Every row gives one point. Two turns around zero, p and q, are shown by what they do to some points. Where does a point land after both, in the order given? Backwards means that the second turn is done in reverse. Each puzzle has new turns, and all numbers are rounded.

Turn p:
| -46 |  -2 | => | -43 | -18 |
|  4 | -1 | => | 4 | 0 |
| 47 | 25 | => | 36 | 40 |
|  -6 | -22 | => |   2 | -23 |
Turn q:
|  4 | -2 | => | -1 | -4 |
| 48 | 18 | => |  33 | -39 |
| 19 | 19 | => |  24 | -11 |
| -35 | -33 | => | -43 |  22 |
| -35 |  -3 | => | -15 |  32 |
Where do these land?
q, then p backwards: | -19 | -31 | => | -31 |  19 |
p, then q backwards: | -21 |  27 | => | -27 | -21 |
q, then p: | 40 |  3 | => |  28 | -29 |

Turn p:
| 13 | 22 | 15 | => | -18 | -21 |  11 |
|   7 | -20 |  -8 | => | 22 |  0 | -7 |
| -48 | -34 |   4 | => |   1 |  39 | -44 |
|   4 |  17 | -13 | => | -3 |  3 | 21 |
| 24 | 16 |  2 | => |  -2 | -22 |  19 |
Turn q:
| -27 |   9 | -18 | => | -27 |   8 | -18 |
| 24 |  2 | 33 | => | 40 |  1 |  8 |
|  11 | -17 |  20 | => | 18 |  7 | 21 |
|  -8 |   5 | -35 | => | -31 | -16 | -10 |
Where do these land?
p, then q: | 24 |  8 | 23 | => | -12 |  12 |  30 |
p, then q: | -10 | -30 | -42 | => |  31 | -36 | -21 |
p, then q: | -8 | 27 |  6 | => | -5 | 27 | -8 |
p, then q backwards: | -5 | -5 | 13 | => | -5 | 12 | -8 |

Turn p:
| -48 | -12 |  23 |  -6 | => | -54 |  -3 |   3 | -10 |
| -13 |   8 |  -6 |  -6 | => |  -5 | -11 |  10 |  -7 |
|  19 | -11 | -20 |  -3 | => |  23 |  -6 | -17 |  -5 |
| 19 | 12 | 10 | -3 | => | 11 |  3 |  5 | 21 |
|  2 | 17 | -3 | 22 | => | 11 | 17 | 19 | -5 |
|  20 | -14 |  -4 |  -3 | => |  14 |   1 | -20 |   6 |
Turn q:
| -12 | -10 |   9 | -21 | => | -13 |   6 | -20 |  13 |
|  -2 | -26 |   0 | -35 | => |  -4 |  -7 | -40 |  16 |
| 14 | 22 |  7 | 25 | => |  1 | -8 | 35 | -7 |
|   4 |  21 | -13 |   6 | => |  -3 |  -4 |  11 | -23 |
|  2 | -1 | 18 |  4 | => | -5 | -1 | 10 | 15 |
| -21 | -14 | -10 | -11 | => |   2 |  18 | -23 |   0 |
|  15 |   7 | -11 |  32 | => |  23 |  -5 |  27 | -13 |
Where do these land?
p, then q: |  0 | -9 | 23 | -6 | => |   6 |  20 |   8 | -11 |
p, then q: | -5 | 15 | 26 |  6 | => | -10 |  18 |  23 |   5 |
p, then q backwards: | -17 | -15 |  -7 | -30 | => |  22 |   9 |  -2 | -30 |
q, then p: |  -7 |  -5 | -12 | -21 | => |   9 | -17 |   1 | -17 |
p, then q: |  2 |  7 |  5 | 24 | => | -20 |  -6 |  14 |  -5 |
p, then q: |  29 |  15 | -28 |  -2 | => |  15 | -39 |   5 |  11 |
p, then q backwards: | -2 | -8 | -8 | 30 | => | -23 |   6 | -20 |  10 |

Turn p:
|  -3 |  15 | -13 |  11 |   4 | -15 | => |  1 |  2 | -1 | 12 | 24 |  7 |
|   0 |  12 |   3 |  14 | -21 |  11 | => | -25 | -11 |  -6 |  -6 |   4 |  10 |
|  14 |  14 | -24 |  -1 | -48 | -13 | => |  -5 |  -9 | -32 |  -4 |   7 |  47 |
| -19 |  -5 |   9 | -14 |  14 |   1 | => |  14 |  -3 |  19 | -11 |  -1 | -13 |
|   1 |   8 | -29 |  10 | -34 |  -3 | => |  -5 | -22 | -28 |   4 |  12 |  27 |
|   1 | -25 |  11 |   5 |  21 |   0 | => |   7 |  11 |  -2 |   1 |  -8 | -31 |
|  -4 | -11 |   4 | -11 |  35 |  16 | => |  12 |   0 |  23 |  12 | -16 | -26 |
| -5 | -7 | 21 | -4 | 10 | -5 | => |   2 |  13 |  10 | -13 |  -2 | -14 |
| 15 |  0 | 19 | -9 | 19 |  6 | => |  -3 |  20 |  16 |   4 | -17 |  -8 |
Turn q:
|  -1 | -20 |   4 |  -8 |  -5 | -13 | => |   8 |  -7 | -18 |   2 |  10 | -13 |
|  -1 |  10 | -10 |  23 |  22 | -12 | => |   8 | -20 |  27 |   8 |   1 |  10 |
|  37 |  35 | -17 | -19 | -13 |  17 | => | -18 |   4 |  -4 | -41 | -32 |  26 |
| -23 |   0 |  -8 |  25 |  -2 |  13 | => | 16 | 21 | 23 | 12 |  8 |  3 |
| -10 |  -7 |   2 |  -8 |  -7 | -16 | => |   3 |  -4 | -13 |   2 |  18 |   0 |
|  -8 |   3 | -16 | -27 |   2 |  10 | => |   1 |   9 | -22 |   6 | -11 |  21 |
|  19 | -22 |  20 |  -8 |  -3 |   0 | => |  -6 |  -7 | -16 |  -5 |  -7 | -30 |
| -13 |   2 |  25 |  22 |   7 |   1 | => | -11 |   4 |  23 |  15 |  14 | -16 |
Where do these land?
p, then q: |  -6 |   0 |  28 |  -5 |  -6 | -12 | => | -23 |  -1 | -16 |   3 |   0 |  15 |
q, then p: | -11 | -15 | -18 |  11 |  31 |   0 | => | -27 |  12 | -27 |   4 |  -7 | -10 |
p, then q: |  28 |  20 | -35 |   3 |  -6 | -10 | => |  18 |  20 |  36 |   1 | -22 |   0 |
p, then q backwards: | -13 |  21 | -15 |  -4 | -12 |   1 | => |  -6 |  16 | -10 |   2 |   8 | -23 |
q, then p: |  5 | 10 | 15 | 12 |  8 |  6 | => |  -3 |   3 |   5 | -20 |   9 |  -7 |
p, then q: |  -8 | -38 |  14 |   9 |   2 |   7 | => |  10 | -21 | -23 | -15 |  20 |  13 |
q, then p: |   4 |   2 |  10 | -26 | -16 |   7 | => |  15 | -21 |   7 |   7 |  12 |  14 |
